Each row is a point. To make a cloud, some directions were put in groups of two or more. Within a group, all points are equally far from the middle, so they leave a hole (a ring in 2 directions, a hollow ball in 3). The other directions are filled evenly. Then the cloud was stretched, turned, moved and blurred a little. How many holes are there, and how many directions does each take, smallest first?

Cloud:
array([[-0.07,  0.19, -0.22],
       [-0.03,  0.05, -0.06],
       [-0.42, -0.19,  0.23],
       [-0.49, -0.20, -0.46],
       [-0.20, -0.24,  0.68],
       [-0.60, -0.43, -0.20],
       [-0.24, -0.18, -0.06],
       [ 0.21, -0.46, -0.33],
       [ 0.49, -0.34, -0.24],
       [ 0.38,  0.28,  0.18],
       [ 0.21, -0.45, -0.18],
       [ 0.51, -0.52, -0.47],
       [-0.39,  0.36,  0.09],
       [ 0.22, -0.36, -0.31],
       [ 0.24,  0.35, -0.52],
       [ 0.35,  0.21,  0.08],
       [ 0.65, -0.44, -0.33],
       [-0.19, -0.29, -0.29],
       [ 0.59,  0.81,  0.11]])
Holes: 0

Cloud:
array([[ 0.18, -0.32,  0.54, -0.40],
       [-0.31, -0.41,  0.22,  0.45],
       [-0.42, -0.46,  0.20, -0.02],
       [ 0.14,  0.72,  0.32, -0.16],
       [-0.08, -0.40, -0.31,  0.29],
       [ 0.09, -0.12, -0.12, -0.44],
       [ 0.29, -0.09, -0.38,  0.20],
       [-0.17, -0.01,  0.81, -0.25],
       [ 0.17,  0.55, -0.02, -0.26],
       [ 0.19,  0.73,  0.30, -0.18],
       [-0.08,  0.24, -0.50,  0.39],
       [-0.57, -0.23,  0.48,  0.20],
       [-0.56, -0.15,  0.40,  0.54],
       [ 0.42, -0.05, -0.29,  0.05],
       [ 0.02, -0.13,  0.60,  0.21],
       [-0.31, -0.45, -0.10,  0.00],
       [ 0.12, -0.23,  0.60, -0.02],
       [ 0.25, -0.38,  0.01,  0.03],
       [ 0.28,  0.71,  0.49,  0.05],
       [-0.09,  0.49, -0.34,  0.57],
       [ 0.11, -0.12,  0.73, -0.10],
       [-0.10,  0.34, -0.45,  0.42],
       [-0.17,  0.56, -0.14,  0.18],
       [ 0.41, -0.25,  0.13, -0.48],
       [ 0.30,  0.48, -0.30,  0.40],
       [-0.01,  0.25,  0.61,  0.42],
       [ 0.31,  0.52, -0.26,  0.40],
       [-0.54, -0.22,  0.52,  0.12],
       [ 0.17, -0.34,  0.33, -0.54],
       [-0.32, -0.46,  0.12,  0.41],
       [-0.16,  0.44, -0.36,  0.41]])
Holes: 2 (2, 2)

Cloud:
array([[-0.73,  0.30, -0.28, -0.10, -0.32,  0.28],
       [ 0.34, -0.12, -0.40, -0.43,  0.20, -0.42],
       [-0.15,  0.34, -0.48,  0.09, -0.21, -0.27],
       [ 0.38, -0.25,  0.04, -0.40,  0.52,  0.01],
       [ 0.03, -0.53, -0.17, -0.31, -0.44,  0.66],
       [-0.44, -0.22, -0.02,  0.22, -0.29, -0.19],
       [-0.72,  0.22, -0.15, -0.49, -0.30,  0.14],
       [-0.46, -0.54,  0.33,  0.06, -0.16, -0.05],
       [-0.08,  0.41,  0.07, -0.78,  0.10, -0.40],
       [-0.04,  0.44,  0.14,  0.08, -0.63,  0.24],
       [-0.11, -0.80,  0.08, -0.11, -0.16,  0.33],
       [-0.06, -0.04, -0.22, -0.49,  0.45, -0.26],
       [-0.19, -0.02, -0.50,  0.34, -0.41,  0.43],
       [-0.23,  0.12,  0.09,  0.59, -0.41,  0.24],
       [-0.10, -0.06,  0.39, -0.31, -0.64,  0.49],
       [ 0.05,  0.35, -0.31,  0.00,  0.13,  0.71],
       [ 0.23,  0.29,  0.44, -0.75,  0.16, -0.05],
       [-0.51, -0.36,  0.05, -0.20, -0.27, -0.16],
       [ 0.09, -0.34, -0.01, -0.57,  0.22,  0.59],
       [-0.77, -0.10,  0.10,  0.10, -0.28,  0.08],
       [-0.04, -0.55, -0.21, -0.49, -0.31,  0.63],
       [ 0.44,  0.30, -0.54,  0.05,  0.29, -0.31],
       [ 0.09, -0.28, -0.44, -0.54, -0.39,  0.62],
       [-0.09, -0.24,  0.24, -0.12, -0.21, -0.51],
       [-0.11, -0.54, -0.19,  0.01,  0.32,  0.27],
       [-0.04,  0.19,  0.34,  0.03,  0.51, -0.41],
       [-0.61,  0.34, -0.23, -0.54, -0.33,  0.56],
       [ 0.76,  0.15, -0.40, -0.21,  0.26,  0.00],
       [-0.21,  0.13,  0.64, -0.40, -0.49,  0.08],
       [ 0.04, -0.39,  0.58, -0.02, -0.04, -0.38],
       [ 0.09, -0.29, -0.51,  0.02,  0.00,  0.71],
       [-0.28,  0.14,  0.19, -0.02, -0.27, -0.51],
       [-0.41, -0.04,  0.71,  0.16,  0.09, -0.19],
       [-0.10, -0.46,  0.02, -0.65, -0.43,  0.12],
       [ 0.23,  0.10,  0.51, -0.66,  0.26, -0.22],
       [-0.38,  0.66, -0.24, -0.37,  0.20, -0.07],
       [ 0.63, -0.24,  0.40, -0.23,  0.06, -0.08],
       [ 0.30,  0.14, -0.82, -0.14, -0.11,  0.37],
       [ 0.32, -0.12, -0.67,  0.03, -0.23, -0.01],
       [-0.40,  0.17, -0.24, -0.69, -0.31,  0.71],
       [ 0.03, -0.04,  0.17, -0.12, -0.66,  0.58],
       [ 0.72,  0.31, -0.13, -0.52,  0.00,  0.11],
       [ 0.11, -0.49,  0.67, -0.24,  0.05,  0.12],
       [ 0.11,  0.68, -0.63, -0.02, -0.05, -0.03],
       [ 0.43,  0.34, -0.28,  0.15,  0.29, -0.48],
       [-0.31, -0.01,  0.62, -0.31, -0.22,  0.64],
       [-0.17, -0.29, -0.12,  0.45,  0.24,  0.33],
       [-0.21, -0.14,  0.36, -0.28, -0.27, -0.46],
       [-0.14, -0.14, -0.26,  0.03, -0.20, -0.40]])
Holes: 2 (3, 3)
